Each point is reached from the start by the listed moves, each made once or not at all, plus a little noise. Is the number of moves made odd or even? Then give how often each move was made.

Moves:
(1): [84 -4 21  0]
(2): [17 82  4 13]
(3): [-13  -4  66 -12]
Start: [-56  11  -8   4]
Points:
[29 83 70  4] => odd (1, 1, 1)
[19  3 79 -5] => even (1, 0, 1)
[48 77 20 10] => even (1, 1, 0)

Moves:
(1): [62  2 -4 -1  3 -1 -2 -6]
(2): [ -5  56 -10  -9   1  -6  -5   0]
(3): [ 4 12 65 -6  0 -2  5  1]
(4): [ 1  7  1 50 -7  2  1 -3]
(5): [-4  6  3  4 68  2 -4  3]
(6): [ 4  5  3 -5 -4 65 -2  7]
Start: [ -1  -8  22 -46  33  37  11  18]
Points:
[  8  17  91  -7  23 102  15  23] => odd (0, 0, 1, 1, 0, 1)
[  0  10  91 -49 102  37  13  22] => even (0, 0, 1, 0, 1, 0)
[ -5  66  82 -57 103  31   7  22] => odd (0, 1, 1, 0, 1, 0)
[ 67  24  91  -5  94 104  10  21] => odd (1, 0, 1, 1, 1, 1)
[ 60  74  80 -65 103  96   5  24] => odd (1, 1, 1, 0, 1, 1)
[ 62  69  74 -12  31  30  11  10] => even (1, 1, 1, 1, 0, 0)

Moves:
(1): [ 78 -18  12   9   4   5  -2  -5 -12   1]
(2): [ 14  62   1 -11  -2   6   3  12  -5   3]
(3): [-9 -4 75  2  1  3  4  7 -3 -4]
(4): [-13   5  -4  75 -18  16  -4  -6  -1   5]
(5): [-5  6 -3  9 58 -5 -8  3  0  1]
(6): [ -8 -13  -6 -17   5  81 -10   0  -1  -3]
(7): [ 5 -3 -6  7  6  8 57 12  4 -4]
(8): [  4 -12  -3   7   0  -3 -15  68  -8   8]
Start: [-16  11  30  11 -17   7 -13  29  -5 -15]
Points:
[ 39  48  99  89  39 121  26  53 -19 -16] => odd (1, 1, 1, 1, 1, 1, 1, 0)
[-23  64  96  -7  48  97 -29  52 -17 -15] => even (0, 1, 1, 0, 1, 1, 0, 0)
[ 69  50 114  16 -11  26  51  59 -29 -19] => even (1, 1, 1, 0, 0, 0, 1, 0)

Moves:
(1): [ 56  -4   8   0   0  -4  -5   4  12  -6  -3 -12 -14   1]
(2): [ 18  79  10  30  -7  -7   5 -13   1   3 -12  -5 -12  10]
(3): [ -9  -9  76   8   1   3  21  17   8   0  -9 -10   1  -6]
(4): [  5 -21  -5  61  -3   3  13  -8  -4   4  10  -1  -1  -4]
(5): [ -7   2 -11   6  71   5  -7   2   0   1  -4  -6 -21   2]
(6): [ -1   6   5   1 -12  57  -4   0  -3   9   5   0 -11 -10]
(7): [  9  -3 -15 -21   9   3  93   9  -7  -3   1 -12  -5 -11]
(8): [ -3   6 -14  11  -1   1  -3  51   2   8   4  -2   7   1]
(9): [-3  1 -3  3 -3  2  5 -2 54 -1  8  2 -1  1]
(10): [ 11  -1   2   0   7 -11   5  -7  -9  76   9   2   4   4]
(11): [ -2  14   9  -8  11   9  14   3 -18 -12  74   8   7  18]
Start: [ 26  -2   7   4 -11  25 -17  10  -6 -47   8 -53   4  15]
Points:
[ 46  89  75  25  -5  85 121  70  21  31  85 -71  -4  23] => even (0, 1, 1, 0, 0, 1, 1, 1, 1, 1, 1)
[102  77  86  18  80  25 108  25 -19  12  65 -91 -34  35] => odd (1, 1, 1, 0, 1, 0, 1, 0, 0, 1, 1)
[ 94  61  90 106 -15  34  28  62  -6 -48  73 -74  -9  38] => even (1, 1, 1, 1, 0, 0, 0, 1, 0, 0, 1)
[ 40  68  57  88  70  44 117  69 -25 -44  73 -82 -19  26] => odd (0, 1, 1, 1, 1, 0, 1, 1, 0, 0, 1)
[ 28  22 -11 -12  -8  98  89  71  23 -44  99 -56   0  14] => odd (0, 0, 0, 0, 0, 1, 1, 1, 1, 0, 1)
[102  74  25  33 -16  13 -19   2   7 -50  -5 -69 -21  25] => even (1, 1, 0, 0, 0, 0, 0, 0, 0, 0, 0)

Moves:
(1): [ 65   3  11 -16 -22   3  13 -31   2  -6   5   2  13 -10]
(2): [  1  84   0 -16 -17   0  -7  -6  -9  11 -12  -6   5  -6]
(3): [-1 -1 46  9  1  5  3 -2  7 -5 -8 -5 -2  1]
(4): [ 10  12 -16  69  -6   2  -2 -38  -6 -20  -3  20  20  12]
(5): [  4  16   6   7  51 -13  13 -23 -13  13   8  -7  12  -8]
(6): [  4   5 -10  -3   9  74   4  -9   5  12  -1 -25  24  20]
(7): [ -6   9  -1   6  -8 -13  81  25 -16   1 -16  -2 -11   6]
(8): [ 23   6  -1  20  33  -4 -15  64  -6   6 -13  12  -3 -11]
(9): [  0   5   6  -5   5   0   9   0  65   3  -8  12   0 -25]
(10): [  6   0  12  17 -15  -8  11  -1  -4  57  18   7   2  11]
(11): [-12  -1  20   3  -4  15  12  10  -8 -25  68  26  27  -3]
(12): [ -4   6  15 -20   8  13  18 -12 -16   5 -13  57  20   9]
(13): [ -9 -15  11  -4  -4 -21  -2   8  -8  13  -4 -10  65   0]
(14): [  7   2  -4 -11   6 -18  -5  -5  14  -5  10   0  10  41]
Start: [ -2 -16  22  25   8  12  14   0  31  23  35   2  -3  29]
Points:
[  7  -9  82 110 -13 -43 114  -9  84  65  18  24  76  76] => odd (0, 0, 1, 1, 0, 0, 1, 0, 1, 1, 0, 0, 1, 1)
[ -4  72  29  -3   1  85  22 -12  31  16  97  -4  63  80] => even (0, 1, 0, 0, 0, 1, 0, 0, 0, 0, 1, 0, 0, 1)
[ 69  79  66 -13  10  -4  28  22  63  55  -9  69  96 -17] => even (1, 1, 0, 0, 0, 0, 0, 1, 1, 0, 0, 1, 1, 0)
[  72   25  116   84   26   18   69 -100    4   34  116  101   99   77] => even (1, 0, 1, 1, 1, 0, 0, 0, 0, 1, 1, 1, 0, 1)
[ 10   6 104  25  56  20  39  62  85   3  71 103  51  39] => even (0, 0, 1, 0, 0, 0, 0, 1, 1, 0, 1, 1, 0, 1)
[ 25  99  47  50  63  45 105  53  -7  92  96   4  63  77] => even (0, 1, 0, 0, 1, 1, 1, 1, 0, 1, 1, 0, 0, 1)
[  1  17 111  38 106  26  54  33  63  23  71  97  49  -8] => even (0, 0, 1, 0, 1, 0, 0, 1, 1, 0, 1, 1, 0, 0)
[ 19  82  86  68  50 -44 103  64 -20 121   3  -7  63  16] => odd (0, 1, 1, 0, 1, 0, 1, 1, 0, 1, 0, 0, 1, 0)

Moves:
(1): [ 50   3 -14  -5  -6   0   8 -15  -3  13  -8 -21   1   1   1 -11   6 -13
  11 -10 -10  -3]
(2): [-10  42  -6  -7  -8   8  -1   7  12  -4 -28   3 -11   8   8  -2 -15  -1
  -7 -10   8   1]
(3): [ 14   2  42 -10   4  -1   7   1   4   2  -6  16  -2   0   7 -10   1   5
   1  12  15  10]
(4): [ 12   2  -2  48  12  -1  10   1  -9  -7  -4  -3  -4   6  -2   4 -22   9
   0  -2  -3   3]
(5): [ 0 -1 -7 -4 31  2  3 -5  5  6  1 -2 -6 12  0  2 -2 -3  2  7  5 -5]
(6): [  5 -12  -4  -4  -4  32   7   6   2  -5  -3  -4  13   9  -9  12   9  -5
  -5   3   4   4]
(7): [ -9  -1  -4   0   0 -13  46  -6  -7 -18  15  14   6   2 -17  -2  12   2
   8  -1   2   8]
(8): [  5  -1  -2   0  14  -1   6  39  10   9   3  -2   5   7  -9   2   0 -17
  11 -11  -4  -2]
(9): [ -5 -16  -1   8  -4   4   7  -5  32  -7  -5   0  -8  -6   3  -3   8 -13
   3  -1   5  -4]
(10): [-16   7   0  12  -7   0  10 -16  -2  54   9  -1  17   9  -2   7   0  -3
  15  16   3   5]
(11): [ -2  23   0   6   6  23  -2  -2   8   1  43 -15 -10 -13  -2 -10  -6  -4
   9  -1  -4   4]
(12): [  4  -6 -11   5  -6   9   4 -15  -9   3  12  57  -6   5 -10  10  -2  -1
  -5  -7  -5   4]
(13): [ 13   4  -8  -1   3  -3  -7  -8  10 -11  19   8  43  22  17  12  18   0
  -1  -3   4   4]
(14): [ -8  -2  -8  -7 -23  -4 -11  -2   5  -3  17  -9 -10  40   8  -5  -5   4
   3   6  -6   1]
(15): [  9  -8  -5  -4  15  10  14   2 -16   0   3   2 -13  -6  49   7  17   9
   2  -6   2   1]
(16): [  2   8  11  -5   1  -6   6  -5  -3 -10   2   2 -13  -7   3  28   1   1
 -10   2 -16  -2]
(17): [ -4   6   4  12   0   1 -10   2  -7  -2  -4   0  -7  10 -11  -4  38 -13
   0   0   7  -2]
(18): [  7   0 -13   9  -3  -2  -3   9  21   0  -1   2 -17   4 -16   8  11  46
  -6  -1   2   8]
(19): [  5   6   2  -6  -2   1  -7  -2  -4 -14  -5   1   1  -9  -1  13  -2  -9
  36   3  10  -2]
(20): [  5  -1 -11  -3   5  -3   1  10   6   7  -1   5   3  -2  11   2  12 -11
  -2  44   5   6]
Start: [ 11  11 -13  39  12   2  -3  13 -14  14   6  -2   9   5 -30 -11  -2  43
 -28  22   5  -7]
Points:
[ 60  28 -47 110  64  39  38 -16   1  78  42 -36 -18  16  18 -17  50   1
  12  69  14  -2] => odd (1, 0, 0, 1, 1, 0, 0, 0, 1, 1, 1, 0, 0, 0, 1, 0, 1, 0, 0, 1)
[111  21 -21  89  72  39  35  25  -2  59  10  -8  39  70  -5  32  72  49
  38  29  40  15] => even (1, 0, 1, 1, 1, 1, 0, 1, 0, 1, 0, 0, 1, 0, 1, 0, 1, 1, 1, 0)
[121  -7 -32  81  53  42  33  17  45   3   9  50  30  56 -46  28  23  43
  19  13  27  12] => odd (1, 0, 1, 1, 1, 1, 0, 1, 1, 0, 0, 1, 1, 0, 0, 0, 0, 1, 1, 0)
[106  43 -21  92  17  50  39 -22  11  60  69  42  36  42 -32  41  26  70
 -20  76   0  35] => odd (1, 0, 1, 1, 0, 1, 0, 0, 0, 1, 1, 1, 1, 0, 0, 1, 0, 1, 0, 1)
[ 46  28 -51  49   4  61  13 -36  16  57  62  10 -15  55 -39  31  54 -26
  29  83  -1  -1] => even (1, 0, 0, 0, 1, 1, 0, 0, 1, 1, 1, 1, 0, 1, 0, 1, 1, 0, 1, 1)
[ 91  14 -37  83  78  -5  75  11  -7 -25  25  -2  14  37   3  38  70  -6
  35   1   6 -10] => odd (1, 0, 0, 1, 1, 0, 1, 1, 1, 0, 0, 0, 1, 0, 1, 1, 1, 0, 1, 0)
[ 88  61 -84  26  -1  73   4  32  23   2  56  21   6  76   7  26  29  53
  20 -16   5  11] => odd (1, 1, 0, 0, 0, 1, 0, 1, 0, 0, 1, 1, 1, 1, 1, 0, 0, 1, 1, 0)
[ 31  55 -33  88  67   2  13  50  42  -2 -10   9  11  54 -10  30  35  -6
 -33  47  15  -8] => odd (0, 1, 0, 1, 1, 0, 0, 1, 1, 0, 0, 0, 1, 0, 0, 1, 1, 0, 0, 1)
[ 50  52 -52  88  -4  19  18  -3  -1  52 -17 -24 -23  55  34  -1  35   2
  33  62  24  -1] => even (1, 1, 0, 1, 0, 0, 0, 0, 1, 1, 0, 0, 0, 1, 1, 0, 1, 0, 1, 1)

Moves:
(1): [ 34  -7  -6  14  -2   1 -23 -20  29  -6   1  12   6  -4 -10  31  12  -3
   6  14 -15  12  -9   4  16   2   2]
(2): [  0  40 -19  -5  -1   2   3   6   7  -8  -9  10 -18  -5  -7   8  -2 -10
  -4  15   1 -10   2   9   5  24   0]
(3): [ 16  -2  40   7  -1 -15   8 -10 -15 -15 -14  15 -13  -3  17  -4 -12  15
 -15  11  -8   6  -4   3  10   7  -6]
(4): [  3   8  -6  25  -9  -4   3  -9   2  11   5  -2   4 -13  -9   0  14  -4
  -9  13  -5 -12 -12  11  -7  -2  -1]
(5): [  4   6  -1  -2  24 -17   6  -5  -6  -8  -9 -13  26   7  -2  12  -7   6
 -19 -18  12 -11 -20   2 -22  -9  -9]
(6): [  5  -2  -4   2  -1  25  -8   7 -11   3  -8   5   2   3  -1 -10  11   4
   0   2  -6  -3 -10   1   0  10  -8]
(7): [ 15   5  -5   0  -3   5  37   0  -5   1   0  -2   5   5   1 -19  -5  -3
   5  16   5   1  -6   2  -1  -7  -8]
(8): [ 22  16  19  16 -16   3 -18  40  10  -4   6 -11  11   3  -1  -3  25   5
   9 -19  10  -7  -6 -17  -5  -6   4]
(9): [-19  -2   9  -7  -6   3   5 -12  29 -15   6  -9   2  -1  11  -9  -1   0
  -8  -4   6 -23  -9   1  -9   6   3]
(10): [  2  -6   5 -10 -23   4 -16   1  -4  37  -3  18 -11   7  -2   9  -6  -5
   5 -19   8  13   3  13  -6  -3   8]
(11): [  9   3   2 -11  14   6  12   9   8   0  27   7  -6  -8  -8   1   8  -7
 -14   3   5  -4  19   7   0  13  -5]
(12): [ -9  -4  -4  21  -2   2  16   1   3 -13  -4  22   2  -6   2  -3   8   2
  11 -15  11  -8   3   7  18  -2   5]
(13): [ -7   4  14  -6 -21   6 -20 -17  -2  -2   8   7  33 -13 -17   3  -9  -6
 -19  -7   9  -2   7  -5  -4 -19  17]
(14): [  3   5  -8  10   8   0  -9  -2  -8 -16  12   0  -9  22   4   6   2  -6
   1  -4  -7   1  -2  17 -16 -10  14]
(15): [ 25  -7 -12  -3   6 -22   5   1 -13   3  -1 -17  16  -8  32   3 -13   6
 -18  -5  -5  -4 -16   9   3  -3  18]
(16): [-15   0   3   3 -17  12  -1   3  -8  -5   1  -7  -7  -2  14  25  -1   0
  -1  -5   2   1  -7 -20   2  12  -8]
(17): [ -2   3  -1 -19  -5  -6 -24  -9 -18   6   5   5  -8  10  18  -2  50  -4
  -5  -4   6   1  -1 -19   7  -3 -12]
(18): [  2  -8  -9   6 -12   7  -1 -23 -11   9  20   5 -11   6 -10   0  21  19
  22  11  22  -1 -12  -1   1  15  23]
(19): [ -4   6  17  -9  17   2  -5  -6  -1   4   5  -6  14  -5  14   3  13  -7
  33  -2 -12  10  -8   5   5  -9   9]
(20): [  2 -11  -3  -3   9   8  -9  23  19 -12  10  25 -16 -14  11  -2 -17   7
   5  38   2  -8 -12 -24 -19 -16  -6]
(21): [  6  -1 -11  15   4   6  -3   5   7  -3   5 -10 -16 -19   0   4  -1 -10
   2  -3  41   3   2   7   8  -7  -2]
(22): [-11   5  -2   3   5   7   0   1   6   5   3   8 -10   4   2  -7  -6   9
 -18   0   2  24 -11 -11  -2  -4  13]
(23): [ 0 -1 -1 27  9 17 10  0  1 12  8 -6  9 17  7  4  7 10  4 28 13  0 36 12
 -1  0 -8]
(24): [-10  -9  -2 -12  -6   1  -5   8  -9   9 -14  -9  -2  -1   2  22  13  13
   6   8  -7  11  -7  10   1 -14   6]
Start: [ 18   1  40   0  28   1   9 -10  13  11 -20  -3   7  -8  -5  -5   7  -6
  13 -12  29  14 -18   9  -1  19  -6]
Points:
[ 70   4  61  65  36  30  36  31  11 -25  -9  39 -16 -21  16 -36  25  47
  14  10 121  10 -96 -22 -12   1  -1] => even (0, 0, 1, 0, 1, 1, 1, 1, 0, 0, 0, 1, 0, 0, 0, 0, 0, 1, 0, 1, 1, 1, 0, 0)
[  7  34   6  13  -2  16 -50 -67  -3 -20  -5  38   9  13 -10  87  88  11
  -7 -17  66  34 -75   3   5  11  44] => odd (1, 1, 0, 0, 1, 0, 0, 0, 0, 0, 0, 1, 1, 1, 0, 1, 1, 1, 0, 0, 0, 1, 0, 1)
[102 -36  31  27  23  45   7 -17 -12  13  22  20 -33 -27  69  48  81  39
  10 104  85  31 -45   1  25  26 -19] => odd (1, 0, 1, 0, 0, 1, 1, 0, 0, 0, 1, 0, 0, 0, 1, 1, 1, 1, 0, 1, 1, 0, 1, 1)
[ 55 -23  74 -18  20   2 -47 -12 -46  43 -41  29  45  -3  59  32  28  39
 -43  23  57  17 -43  13 -32 -31  -5] => even (0, 0, 1, 0, 1, 1, 0, 0, 0, 1, 0, 0, 1, 0, 1, 0, 1, 0, 0, 1, 0, 0, 1, 1)
[ 41 -18  81 -20  12  44  34 -31   1  41   5   9 -31 -25  22  -9  48  12
  50  11  85  28 -50  59   8  29  14] => even (0, 0, 1, 0, 0, 1, 1, 0, 1, 1, 1, 0, 0, 0, 0, 0, 0, 1, 1, 0, 1, 0, 0, 1)
[ 67  15  53  52   8  36  -1 -13  66 -38 -13  -4  79 -31 -21  -1  40 -12
   0 -49 103 -22 -69  11  -2 -12  -4] => odd (1, 0, 0, 0, 1, 1, 1, 1, 1, 0, 0, 1, 1, 0, 0, 0, 0, 0, 0, 0, 1, 0, 0, 0)
[ 92  12  95  14  45 -25 -43 -14  13 -13  -1   7  60 -49  45  55  87  13
 -27 -51  80  46 -71  14  33 -36  35] => odd (1, 0, 1, 0, 1, 0, 0, 1, 0, 0, 1, 1, 1, 0, 1, 0, 1, 0, 1, 0, 1, 1, 0, 1)
[ 65  -2   7  37 -29  16 -22 -40  10  45  -3  -5  16 -29  14  73   7 -18
 -29  -3  61  64 -77  44  -9 -36  54] => odd (1, 0, 0, 1, 0, 0, 1, 0, 0, 1, 0, 0, 1, 1, 1, 1, 0, 0, 0, 0, 1, 1, 0, 1)
[ 81  -3  78  25  18   4 -19  31  11  54  29  20 -33 -56  45  19  47  33
  20  24  83  46 -82  18 -14 -11  56] => even (0, 0, 1, 1, 0, 0, 0, 1, 0, 1, 1, 0, 0, 0, 1, 0, 0, 1, 1, 1, 1, 1, 0, 1)
[ 17 -11  24  55  58  39  20  -9  18  16  53  33  -6 -10  10  24  76  18
  73  69  52   5 -15  51 -19  -6  32] => odd (0, 0, 0, 1, 0, 0, 0, 0, 0, 0, 1, 1, 0, 1, 0, 0, 0, 1, 1, 1, 0, 0, 1, 1)
[ 36  30  22 -62  42  15   6  -7  -7  51  13  39 -17  -7  12  25  75   2
  46  38  72  18 -59  11 -32   7  -1] => even (0, 1, 0, 0, 1, 0, 1, 0, 0, 1, 1, 0, 0, 0, 0, 0, 1, 1, 1, 1, 0, 0, 0, 1)
[ 32   1  98  14  34  42  10 -32   7  -7  18 -25  40 -46  64  17  10  -3
 -27   5  74   1  -7  31  12  28   3] => even (0, 0, 1, 0, 0, 1, 0, 0, 1, 0, 1, 0, 1, 0, 1, 1, 0, 0, 1, 0, 1, 0, 1, 0)

Moves:
(1): [ -1  12   2  -3  10  -3  -3   2   1   6  -1   0   3 -10   2   4   5  -7
   3  -3  -6  -7   2   2  -9   3]
(2): [ 11 -17  15   5   0   8 -11   1   1   7  -6  -3  17  -9  -4 -16  -5  -1
  -6  -3  -3  -8  10   5  17   0]
(3): [  1  -6 -12 -11   7   3   1  -1  -5  -3   8  -2   0  12   7   1 -15  -4
   7   3  -5   9  -5  -8  -2  -6]
(4): [ -6   3  -4   3   2 -18   0  -2  -6  -1  -8  -1   2   1   2   8   6  -6
  -2  -4  -2  -1   0   4  12  -3]
(5): [  3  -7  10  -3 -15   1   1 -10   7   5  -7 -12   3   3   7 -10   3   2
  -1  -1  -5   1   7  -1   0   1]
(6): [ -1   4  -3   9   9   1  -4 -15   3   3   3   0  -4  -1   3  -5  -4  -4
  18   9  -3  -9  -8   9   5  -3]
(7): [ -4  -6  -6   1  -4   3   6  11  -3   0  -1   4  -3  12   3   8  10   0
  -6   0  -6   6   9 -13  11   2]
(8): [  3   5   6   1   0   2  -3  -4   4  -2   4   8   0  13   3   1   9   5
   5   7  -2 -10   2   4  -1  -4]
(9): [ -4  17   3   9  13   1   4  -8 -13  13 -16  17  -4   5  -9   3  -4   9
  18   8  -4  -2   3  11  -5   2]
(10): [ -4   0 -22  -9  11  -4  14   1   1   6  -3  13   6   1  -5   0 -10  -6
  25 -10   8   1 -12   7   4  -3]
(11): [  2  17   6  -6 -10  -2  -8   8  -8  10  -5  -7  -9   1   4  -8   0  11
   2   6   1   4   4  -3   6  -1]
(12): [ 4  5  3  4 -9  0 -9 -3  0  2 -5  5  7 -3 12 -4 -8  7 10 -2  2 -2  7  3
  4  8]
(13): [  7   1   5  -1 -11  -3  12  -1   5  -7   5 -11  -7  -3   2  -6  -6  -4
 -13   8   7   6   7   7   7   0]
(14): [ -6   9   5  -9  -1  -7  11  -2  12  -1   3 -10   7   1   8  -1  -3   7
  -7  10 -10  -4  -9 -14  -9  -6]
(15): [-7 -4  2 -9 10  2 -6  1 -7  0 16 -2 -4 -6  8  8  6  6  6  0 -3 17 15 -6
  1 -5]
(16): [ -1  10  -8   5   6   1   9   4 -14 -14  15  -1  -4   3  -7   2  -1 -13
   4   0   9  22   4 -18  14  -3]
(17): [-5 -4 -5  8  2 -4  7 -8 -7  6 -2  3 -9  7  2 -8 -4  5 -3 -5 -9 -3 -2 -2
  8  0]
(18): [-14  -3   9  -5   5   0   1   1 -16   9  -6  -4   4  -3   9  -3   0 -22
  14  13  -6 -14 -12   2  -1   4]
(19): [  3   5   2   1   6  -2   1  -2   2 -10  14  -7   0  -4   5  12 -18  -2
  14  -7  -2  -1 -11  -3   3   3]
(20): [ -8   6   2  -5 -12   8  -5   0  12   1  10  -7   1   8  -6   2   2  -1
  -4  10  11 -11   3  -8   3   2]
(21): [  0  -3   5   1 -10   0  -5  -4  -4  -9   5   4  16  -2  -1  -8  -6  -8
   7   5  -4  -8   4   5  -5 -21]
(22): [  2   6   2   1  -9   2 -10   5   7  -1   1  -5  15   6  -4 -10   6   7
   3   9   6  -8   9  -2  -7   8]
(23): [  7  -3   2  -6  -4 -11  -1  -1   7  -3   4   4   4   5  -5  -4  -2   3
   9  -5  -6   9  -6  -4   9   1]
(24): [  2  -7  12  -8  -4 -12  -6   2   2 -10   4 -10  -7  -2   6   9   3   5
   3   2   0  -4  10 -17  12   2]
Start: [  4   2  -6   2 -10   7   3  -5  -2  10   1  -5   5  -7  -5   0   5   6
   7 -13 -24   1  10   6  -5  16]
Points:
[-27  47   9 -14 -30  -6   8 -11 -40  13  10 -24  23  28  28   1 -29 -14
  64  27 -45   0  14 -37  27  -4] => odd (0, 0, 1, 1, 1, 0, 1, 0, 1, 0, 1, 1, 0, 1, 0, 1, 0, 1, 1, 1, 1, 0, 0, 0)
[-14  63  22 -45 -10 -16   5 -28  -7   3  55 -35  24  20  21 -14 -30 -11
 121  50 -37 -10  18 -32  19 -10] => odd (1, 0, 1, 0, 1, 1, 0, 1, 1, 1, 1, 0, 1, 1, 1, 1, 0, 1, 1, 1, 1, 1, 1, 1)
[-13  16  10 -42  -9 -24  22 -24 -20  15  25 -25   8  13  35  -6 -42  -2
 102  26 -62  10   6 -23  32 -14] => odd (0, 0, 1, 0, 1, 1, 1, 0, 1, 1, 1, 0, 1, 1, 1, 0, 0, 1, 1, 0, 1, 0, 1, 1)
[ 14  43  26  -1 -23  25 -30 -21   3  28   9 -10  36  13  -8 -43 -13   6
  46  46 -23 -45  41  29   3  -4] => odd (1, 1, 1, 0, 0, 1, 0, 1, 1, 0, 1, 0, 1, 0, 0, 0, 0, 0, 0, 1, 1, 1, 0, 0)
[ 13  10  35   6 -16 -21 -26 -15  -7   2  12 -25  43   3  29  -6   8 -24
  74   0 -48 -26  35 -24  65  34] => even (1, 1, 0, 1, 1, 1, 1, 1, 0, 0, 0, 1, 0, 0, 0, 1, 0, 1, 1, 0, 0, 1, 1, 1)
[ -8   3  11 -16 -20 -18  17 -21  23 -12  56 -39 -17  10  22  14 -12  20
  24   8 -46   6  17 -45  45  12] => even (0, 0, 0, 0, 0, 1, 1, 0, 0, 0, 0, 0, 1, 1, 1, 0, 1, 0, 1, 1, 0, 0, 1, 1)
